Each row is a point. Examples show where two turns around zero, p and q, send a point. Write where each new point lands after one turn and then the other. Backwards means that the second turn is done in reverse. Each puzzle has new turns, and all numbers are rounded.

Turn p:
[16 26 31] => [10  9 41]
[-21  -5 -22] => [ -6  10 -29]
[28 13  6] => [23 -9 20]
[-23 -34 -16] => [-27 -10 -33]
Turn q:
[  4 -18 -20] => [  6   9 -25]
[ 11  15 -34] => [ 4 38 -4]
[  1  28 -10] => [-7 23 18]
[-35 -10  35] => [-28 -42   5]
[ 20 -15  29] => [ 26 -28   6]
Where do these land?
q, then p: [-26  16 -44] => [  9  51 -12]
p, then q backwards: [-35 -18  22] => [-40  16 -12]
p, then q backwards: [25  3  0] => [16 -3 19]
q, then p: [32 -7  0] => [ 23 -19  13]
p, then q backwards: [ 3  7 22] => [ 0 22  8]

Turn p:
[ 25  11  21   4 -15 -33] => [ -4  16 -10  16 -22 -38]
[ 27   4 -10  27  18  17] => [ 32  -6 -13  27  13   7]
[-34 -21 -10 -40 -15  -3] => [-28  -9   8 -49 -10  12]
[10 51  6  8 19  7] => [ 6 43 -5 31 15 12]
[ 16  25 -19  36  -3  -1] => [  0  -2 -23  44   5   7]
[ -8 -60 -13 -26   8 -10] => [  7 -37  -5 -55   3 -13]
[  4  16   9   3 -11  29] => [  9   9  16  16 -13  22]
[-41 -26  15 -12  -1  -5] => [-23 -15  31 -30  10  -8]
Turn q:
[-21  10 -15  33  18  22] => [-30  11  -8 -15  35  10]
[  7 -49  28 -27   1  24] => [-17 -15   3  27 -48  32]
[ -1  11  -3  37  -5 -25] => [ 13   1   2  12  41 -10]
[-18 -22  -2 -30 -42   3] => [ -8   5 -24  25 -39 -25]
[ 44  27 -34   4  12  -6] => [ 42  -4 -15 -40  16  11]
[-11  16  40 -16  -1   4] => [ -6  20  37   6 -19  -6]
[  0   7 -13  -1  17 -22] => [  7 -20   6 -15  13 -12]
Where do these land?
p, then q: [ 24  17  28  -7  10 -44] => [ 32  -5  12 -12  27 -41]
q, then p: [ 20 -17  -3   3 -18   0] => [ 12 -16 -15  17  -6  10]
p, then q backwards: [-13 -19 -12  -1 -21 -23] => [-23 -15 -19 -18  15   0]
p, then q: [ 6 14  9 13 71 -1] => [ 19 -23  34 -47  25  26]
q, then p: [-27 -20 -64 -17 -19  19] => [-44 -27 -46 -29   7  25]
p, then q: [  6  35  20  26 -20   8] => [ 0 30  6 20 38  3]
p, then q: [ -4   4   8 -15  -7  25] => [  2  24   6   3 -16  10]
q, then p backwards: [-12 -15  15  -1   4  15] => [-14  14  -2   5 -20   2]

Turn p:
[  5   2 -13 -17   4   2  13 -16  30] => [ -9  18 -15   1 -11 -16   0   2  29]
[ -7  36  19  -6  -4   8 -12 -16   6] => [  8  25 -14  11 -16   3  -6 -25 -18]
[ 22 -67  24 -16  27   2 -26  34 -15] => [ 10 -39  29 -66 -13  31  -5  23  11]
[-28  33 -46  31  26   2   8  -6  -6] => [-13  19  21  26  48 -20  11 -35   8]
[  5  12  17 -16 -19  33   9  20  12] => [ -9  25 -24  -3  -3  29 -16  18  -9]
[-25  -8  -2  -8 -25   6   9 -13  -6] => [-29  -7 -14  12  -8   1  17   3 -12]
[  6 -37  37  13 -10 -18 -17  27  21] => [  0 -25  27 -13 -32   7 -36  29 -10]
[-14  57 -69   5  -3 -27  -5 -14 -17] => [  2  -4 -27  33  55 -45   4 -51   4]
[ 21 -60  22  15  11  -3 -31  -7 -10] => [ 16 -45  36 -19 -32  26   6   8  15]
[ 24  10   2  13 -13   7  19  -1  -5] => [20  7 -8 20  8  8  4 20  1]
[ -9  22  10 -15   7 -12  34  -6 -10] => [  4  26 -11  -4   5 -25  20   9 -20]
Turn q:
[-32  21 -13   8  21  30  -3  13  18] => [-26   1 -15 -20  15  38  -4 -18 -14]
[-19  13 -25   0 -34 -23  19   5  -3] => [-17   4  -8  39 -32  13  14   0  -1]
[ 21 -46   9  12  32   1 -23   0 -26] => [ 10  -5   0  -3  51 -40 -16  11  18]
[ 27   9 -13   9  39 -28 -25   6 -17] => [ 11  39 -24  -2  16 -17 -32  16  15]
[ -1  26  -7   0 -18 -10  44  10  -8] => [ 10  15 -13  19 -27  14  35 -14   1]
[-27 -10  42   1   7 -28  -5   9 -22] => [ -4  19  43  14  17   0  -1 -12  35]
[-34 -26  10 -30  16  -4  28 -21  23] => [-35 -21  15 -29 -10   2  29   5  35]
[ 12 -29  34 -12 -14  20 -22 -48 -22] => [ 13 -37  34 -14  -1 -50 -19 -20   4]
[ 27  25 -25 -10 -22  20  -9  27  20] => [  8  10 -15  -2 -13  12   3  19 -56]
[ 25  19 -12  22 -26  23  -5  -1  38] => [ 27 -25 -16  -4 -16  28 -11  13 -37]
Where do these land?
p, then q: [ -5  -6  35  -3  -6 -35  19  11 -11] => [  6  31  17  33   7 -23  15   3  -1]
q, then p: [58  5  8  6  6 41 20 -4 37] => [ 26 -20 -41 -38  23  10  19  33  27]
p, then q: [ 19   7   0  38  15  36 -21  -2 -32] => [ 38 -24 -10 -41  19  -8   4 -24  -6]
q, then p: [-21  -4  20 -21 -39 -16 -25  -2  -7] => [  3  -7  20  13 -30  11  -7   5 -45]
p, then q backwards: [-38  -9  26 -24 -17 -10  18   6 -14] => [  3   1 -32 -41 -11  24  -5  10  15]
p, then q: [ 25 -14 -25  -4  37  17 -27 -11  -1] => [  7 -28   4 -48 -19   2   6  20  -1]
q, then p: [-12  14  -1   0  -9 -36   3  21   1] => [ -2  23   5  27   9  15 -19   0 -15]
p, then q: [  3   3 -16  42  20  -3 -15 -45 -16] => [ 47 -36  -1 -10  -7   7   5  -4  35]
p, then q: [ 23  33   8   5  35  36  -1 -11  30] => [ 28   6  -8 -31 -36  24 -24 -11 -28]
p, then q: [-15   0 -38 -32 -21 -16  20  10  -4] => [-44  14 -24  10   6   6   3  19  26]
p, then q backwards: [-36 -29 -16  -7 -22 -14   9  27  18] => [-25 -32 -29 -24   3   2 -30 -12  12]
